Each row is a point. Each table stands for the endless flat space through its points: a line for two points, a plane for three, and so on. The two share one point or none. Which?
(in the rows, 128 means zero)

First, 3 rows:
[[136 126 100 119]
 [160 132 104 155]
 [156 130 104 163]]
Second:
[[153 147  82 126]
 [155 137  92 140]]
They share: no point

First, 2 rows:
[[141 128 138 128 143 138 139 145]
 [147 124 152 130 153 134 135 139]]
Second (5 x 8):
[[120 132 129 108 129 119 139 130]
 [165 171 168 112 135 160 132 111]
 [141  99 114 136 165 154 156 177]
 [150 112 119 127 153 173 165 157]
 [126 118 113 152 123 127 137 174]]
They share: [138 130 131 127 138 140 141 148]

First (5 x 12):
[[157 140  98 153 129 133 129 128 151 121 127 146]
 [145 114 105 125 140 117 127 124 151 101 134 156]
 [152 118 128 144 153  82 156 133 134 100 152 160]
 [161 144 106 158 132 132 132 131 141 124 132 161]
 [175 134 101 135 132 115 135 134 145 127 136 128]]
Second:
[[145 122 127 139 140 126 138 123 135 118 164 152]
 [149 128 123 127 138 114 138 129 141 104 152 142]
 [155 106  95 140 148  98 127 116 155  96 121 154]
 [145 107 115 161 149 122 118  90 146  99 148 147]]
They share: [152 118 110 131 142 107 136 128 146 105 139 151]

First:
[[147 137  92 117 156 127 129 150 124 129 176 114 150 128 127 126  98 170]
 [145 133 111 135 153 149 135 159 129 128 154 118 135 118 128 122 118 149]
 [156 128 114 163 134 158 142 151 113 116 133 109  89 140 142 137 120 114]
 [160 128  91 133 137 124 132 130 116 125 165  95 118 144 131 145  94 149]]
Second, 3 rows:
[[150 113 111 138 127 175 150 166 141 149 134 122 110 113 146 132 119 144]
 [152 109 109 136 121 182 156 165 146 152 128 118 104 116 149 129 123 151]
 [162 124 109 151 131 152 146 130 126 117 133  83  94 146 129 129 128 141]]
They share: [154 126 113 149 139 150 138 146 124 125 143 105 110 128 131 135 118 131]

First:
[[134 145 150 123 100 136 116 113 126 125 162 129 113 134 171 128 160 107
  124 128 158  97 128 145]
 [127 124 138 117 126 113 114 108 117 124 151  98 105 140 153 143 147 102
  126 147 138 103 126 146]
 [139 138 135 143  94 143 119 126 112 132 162 137 125 125 165 133 152 131
  132 127 166 110 109 160]]
Second:
[[147 142 142 130 104 114 146 133 135 122 144 105 125  99 132 158 135 108
  145 150 167  91 111 170]
 [150 142 150 123  99 116 142 125 138 129 145 105 114  95 133 167 139 104
  134 164 155 106 124 175]
 [119 112 140  95 125 143 116 131 121 138 113  69  78 109 121 129 118  73
  134 164 151 128 109 173]
 [153 142 142 148  98 102 122  97 117 128 186 141 131 135 174 176 171 144
  115 150 131 109 141 152]]
They share: [131 124 132 129 118 121 116 116 111 128 153 108 113 134 153 143 145 116
 130 143 146 109 116 154]

First, 3 rows:
[[118 122 113 133 157 131 141 133 129 101 107 112 141 127 123 146 133 124
  104 102 109 114 143 112]
 [113 139  85 149 143 109 140 125 123 117  98 133 153 136 138 152 136 122
   82  98 141 126 150 114]
 [108 114 123 135 165 135 145 141 117  97 107 106 147 133 117 146 121 114
  108  88  95 120 133 110]]
Second, 4 rows:
[[114 126 107 128 142 129 131 125 129 101 100 110 136 119 116 145 139 124
   98 107 115 103 151 110]
 [152 109 120 159 157 127 157 134 127 120 128 137 148 131 125 128 151 128
  121 131 118 118 170 126]
 [124 107 120 147 125 113 127 118 113 116 110 117 146 123  91 134 157 106
  113 123 120  98 168 118]
 [132 105 124 151 137  99 129 118 123 120 120 117 152 135  97 144 163 104
  121 123 126 110 154 122]]
They share: [123 126 108 132 153 129 139 129 135 103 107 115 138 124 126 146 139 129
 102 109 116 111 148 113]

First (3 x 24):
[[118 138 127 158 117 102 158 141 170 119 121 151 114 161 143 131 172 118
  120 140 139 159 141 169]
 [ 98  92  93 146 113 104 149 120 143 152 112 121 113 123 129 111 141 139
   76 148 162 124 175 146]
 [118 108  97 138 137 132 153 116 135 144 116 121  89 131 153 131 137 143
  100 160 154 144 151 134]]
Second (2 x 24):
[[101 122 104 162 119 109 146 133 157 148 123 145  97 133 135 116 162 130
   92 145 156 155 141 165]
 [ 95 125 102 169 117 107 142 136 160 154 126 151  93 129 131 111 167 129
   87 143 159 160 135 172]]
They share: [113 116 108 148 123 113 154 127 151 136 117 133 105 141 143 126 152 132
 102 149 150 145 153 151]

First:
[[152 109 119 108 147 152 131 142  94 114 141 100 166 136 107 106 135 113
  126 134 111 113 116 125]
 [132 113 106  80 115 150 142 134 101 161 156 119 151 125 115 109 174  85
  157  99  88 113 109 114]
 [144 107 123 100 154 152 129 143  87 119 134 102 174 133  98  91 142 110
  122 133 111 121 119 130]
 [140 107 121  98 100 172 163 125 105 147 176 106 164 121 146 127 158  86
  178 113  81 117 129 114]]
Second:
[[167 105 116 118 117 146 143 160 106 122 130  93 132 140 114 103 160 129
  130 130 119 123  91 128]
 [147 121 100 106 133 154 123 136 106 130 158 113 152 132 110 115 136 105
  130 122 107 103 115 120]]
They share: no point

First, 6 rows:
[[135 148 106 102 140  98 127 159 173 150  70 157  87 127 144 162 113 102
  140 139 106 118 170 130]
 [107 159  92  91 134  94 125 150 155 129  94 135  97 146 113 157 112 133
  133 115 125 111 191 125]
 [131 156 132 126 114 128 101 115 161  94 128 123 131  83 140 116 125 118
  106 139  86  90 142 124]
 [149 142 121 138 140 115 109 137 155 118 145 136  95  81 155 111 147 101
  104 149  95  98 132 143]
 [115 155 115 103 117 109 120 136 161 115 101 116 111 126 121 138 124 125
  126 133 111  89 175 128]
 [113 161  79 101 132  79 121 158 129 103 121 132 117 134 120 124 106 128
  115 121 122 111 153 140]]
Second:
[[128 154  89 107  99 107 105 117 124  92  87 119  99 127 155  81 104  91
   83 145  95  84 114 137]
 [141 132 149  88 181  87 114 164 151 114 108 130 125 108  99 117 118 116
  125 137  91 112 143 137]
 [129 106  95 106 121  89 124 166 169 118 114 104  69 106 145 119  98 124
   85 141  77  86 105 181]
 [140 146 125 132 159 104 107 172 161 117 138 151 120  79 130 144 133 119
  127 118 128 127 138 127]
 [114 164  85 122 116 115 128 123 125 125 130 136 131 139 134 123 129 115
  129 134 111 121 177 124]
 [114 182 106 104 124  90 105 116 129  94  98  88 100 124 154  93  83 130
   80 152  65  65 150 142]]
They share: no point

First, 2 rows:
[[ 98 128 114 121 111 141 156 105 155 121 126 111 130 119 132 149 129 143
  144 100  86 160 137  97]
 [103 127 110 122 117 143 153 112 152 116 121 114 126 115 131 148 126 139
  142 103  93 155 142 102]]
Second, 3 rows:
[[124 131  98 131 130 146 147 130 143 103 106 125 119 103 123 145 131 137
  142 109 108 147 157 111]
 [140 131  90 139 139 143 151 135 146 106 107 127 110 103 120 152 144 134
  145 115 111 157 169 100]
 [133 128  94 137 133 144 149 135 143 104 109 126 111 101 122 149 138 132
  145 113 107 152 165 106]]
They share: no point
